Each point is reached from the start by the listed moves, each made 0, 1 or 2 times, or once backwards (-1), plus a little noise. Say if it took an odd or an even number of moves. Then give how often each move was made.

Moves:
(1): [  9  50 -20  -5  24]
(2): [ 10  13   4 -20  -7]
Start: [-19   8   2  -7  10]
Points:
[ -7  22   2 -24   0] => odd (0, 1)
[  5  85 -12 -55  23] => odd (1, 2)
[-15  95 -44   6  62] => odd (2, -1)
[-21   7   4  -7   9] => even (0, 0)

Moves:
(1): [22  6 13  2  5]
(2): [-10   8   8 -30  14]
(3): [ 4 -2 17 16 -6]
(4): [-17  25 -18  17  13]
Start: [ -6  -5 -15  -2   8]
Points:
[  8 -49  17  42 -36] => odd (-1, -1, 2, -1)
[-22  32 -25  95   8] => odd (0, -1, 2, 2)
[-16  37 -30 -30  46] => even (1, 1, -1, 1)

Moves:
(1): [ -1   7 -20  -4  20   0   9  -2  -1   8  -7]
(2): [ 12   3  -5   6 -12 -14  -2  11  -9  -1  -3]
(3): [  6  -3  14 -13  19 -11   0  -3   1   0 -23]
(4): [  2 -11   7  -4   5  13   3  34  -2   1  -4]
(5): [  3  15 -12  11  10   1   0 -12   3  19  -1]
(6): [ 14   2   5  10   0   0 -12  17  -2 -22  -8]
(7): [ 33 -18  26  31  -3  21  10 -10  11   9  20]
(8): [ 3 -7 -4 -6  0  4 -7  1 11 -4 -3]
(9): [-6 -5 -1 14  7 -8  0  4  8 -9  5]
Start: [  8   2 -17 -10  -1 -13  11  -8  -1  -5   1]
Points:
[ 37  13 -28  11  84  -9  19  78 -11 -19 -54] => even (2, 0, 1, 2, 1, 2, 0, -1, 1)
[ 75 -62  37  68 -15   0  22   6  38 -29  49] => odd (0, 1, 0, 0, -1, 0, 2, 1, 2)
[-28  36 -40 -81  95  -6  37   4 -20  70 -75] => even (1, -1, 2, 2, 2, -1, -1, -1, -1)

Moves:
(1): [-18  -1  -8 -12  -6   6 -12 -10  -7   7 -12  -6   2  10 -12]
(2): [  5   4  -9  -6  -4  -5  -9  16  -1   7   2  -9   1 -11   8]
(3): [ 8 -2 -5  1 -2  7 -8 -8  1  0  2 -7 -5 -4  4]
(4): [-13  -8   8  -6 -10   2   4  -8   6  -9  -5  10   4   3  -1]
(5): [  4  -4  -5   0  -4  -5   1  -5  -8 -18   7  13  -4  -8   1]
(6): [ 4  6 -5  5 -4  6  1  6 -6 -3  9  4 -6 10 13]
(7): [ 5 -8 -3  6 -7 -3  5 -3 -5  9  2 -3 -2  7  2]
(8): [ 14  -6 -10  10  -5  10  -3  16   0  -5  -1  -7   7  16  14]
(9): [ -9   3   8  -7  -7  -1  -5  -7  -3 -21 -25   1 -13   1 -14]
(10): [  6  16   7  -5  -4  -2 -26  22  11   2  -9   6  11  -1 -10]
(11): [-5 -1 12 -8 -8 -3 -8 13  3 -7 12 -6 -1 12 -7]
(12): [ -2   9  -6 -11  -8   4  -1 -20  -7 -12   1 -10   6  -6  -3]
Start: [ -6   5  15   2   3   2  -4   2   3   2 -20   0 -14  -2   7]
Points:
[ 48  51  31   2  -4  -6 -88  95  25 -32 -14  12 -34 -23   9] => odd (-1, 1, 2, -1, 1, 1, -1, 0, 1, 2, 1, -1)
[-34 -40  55   1 -29 -12  19   3  10  -1  36  43 -25  43   3] => even (0, -1, 0, 2, 1, 1, 2, -1, -1, 0, 2, -1)
[ 53  44   1  10 -64  14 -49  33 -17 -82 -49   1 -12  34  24] => even (-1, 0, 0, 0, 1, 2, 2, 2, 2, 2, 0, 2)
[-43 -22  61 -18 -22   6   2 -20  29  15  16   2  -6  32 -12] => even (0, -1, 1, 2, -1, 0, 1, -1, -1, 0, 2, 0)
[-22  10   8 -36 -16  18 -82 -19  18 -20 -35  31  18 -15 -36] => odd (2, -1, 2, 1, 2, -1, -1, 0, -1, 2, 0, 0)
[-35   1  -4 -22 -49  24  -4 -93 -35 -78 -91   3 -21  14 -23] => odd (1, -1, 0, 1, 1, 0, 1, 1, 2, 0, -1, 2)
[  5 -13  17   0 -36  -2 -28  92  10   9  14 -16 -16  40  39] => odd (0, 2, 0, 1, 0, 1, 1, 1, 0, 0, 2, -1)

Moves:
(1): [  0  17 -14  11  13  -3   6 -10  -7   1 -13  -7   9   4  -1   0  -1   0]
(2): [ 13   5  25  -1  -6 -12  18   0  -2   3  -8   1 -14  14  -9   5   4  -9]
(3): [  4  -5  -8  14   9   3  -5   3   4   2  -4   2   0 -11  -5   4  -1   5]
(4): [  8   1   0   3   7   9  -1   8  -1   3   4   1 -12  -5  -9   4   2  -8]
(5): [ -4   3  -3   8   8  -8  16   6   5 -13  -3   2   2   0 -10   1   3   9]
(6): [-15   0   3   2  -2   4  -2   3  11   3  11  -8   9  -7   6   2  -7  -7]
(7): [-11   3   5  -1  -8   7   1  -5   7   2   1   8  11  17   6 -17  -9  -5]
(8): [ 17   3   0   5  -4   2  11   6  -8   5   5   9 -14   3   5  10   1  10]
(9): [-15   1   6   0   1   0  -3   2   4   1  -5  -1   1   1   1  -4  12   5]
(10): [ -3   0  -2   7   1  -2 -13   3   3  -1  -2  -5   4   5   5   2  -2  -1]
(11): [-8 -3  2 -4  0 -8  6  0 -2  8 12 -6  2  3 -9 -6 -6  1]
(12): [  8  18 -10   2   3  -8 -10   4  -2   2  -5  13   2   3   4   6  -5   0]
(13): [ 5  3 -3  1 10  1 -9  0  2  0  7  0  8  4 12 -3  2 -6]
(14): [  6  -2  -8  -8   3   1 -14  -6  -2   4   5  11  -5   3   8  11   1  -6]
(15): [-14 -14  20   2  -1  10  -2   1   0  -1   7  -9   4  -9   0  13  -7  21]
(16): [ 6  1  2 -9 -4  5  2  7  8  6  6 -6  2  6  3  5 -1 10]
(17): [-10 -18  -2   0   6   2   3  12   1  -6  -5  -4  -1 -10  -2  -3 -10  -2]
(18): [ -7   7   8  -7   4  -5   6 -12   1  -6  -2   0 -20   1  -5 -16  -6 -18]
Start: [ -2  -8  14  15   4   1  -3  18  -1  -5  15  11  14   4 -16   2   2   6]
Points:
[  8 -65 -26  45  51  42 -36  69  -7 -25  13  23 -30 -67 -26  79  -9  35] => odd (0, -1, 1, 2, 1, 0, -1, 1, 0, 1, -1, 0, -1, 2, 1, 0, 2, 0)
[-46  10 -11  59  44  16   4  44 -26  -7  -1 -15  44 -46 -16  30  13  55] => odd (2, -1, -1, 1, 0, 1, -1, 1, 2, -1, 0, 1, 0, -1, 1, -1, 1, -1)
[ 95  86 -69  26  53 -14 -23  41   2  16  29  66  32  58  20  64  25  21] => even (1, 0, 0, 1, 2, 0, 0, 1, 0, 0, 0, 2, 2, 2, -1, 2, -1, -1)
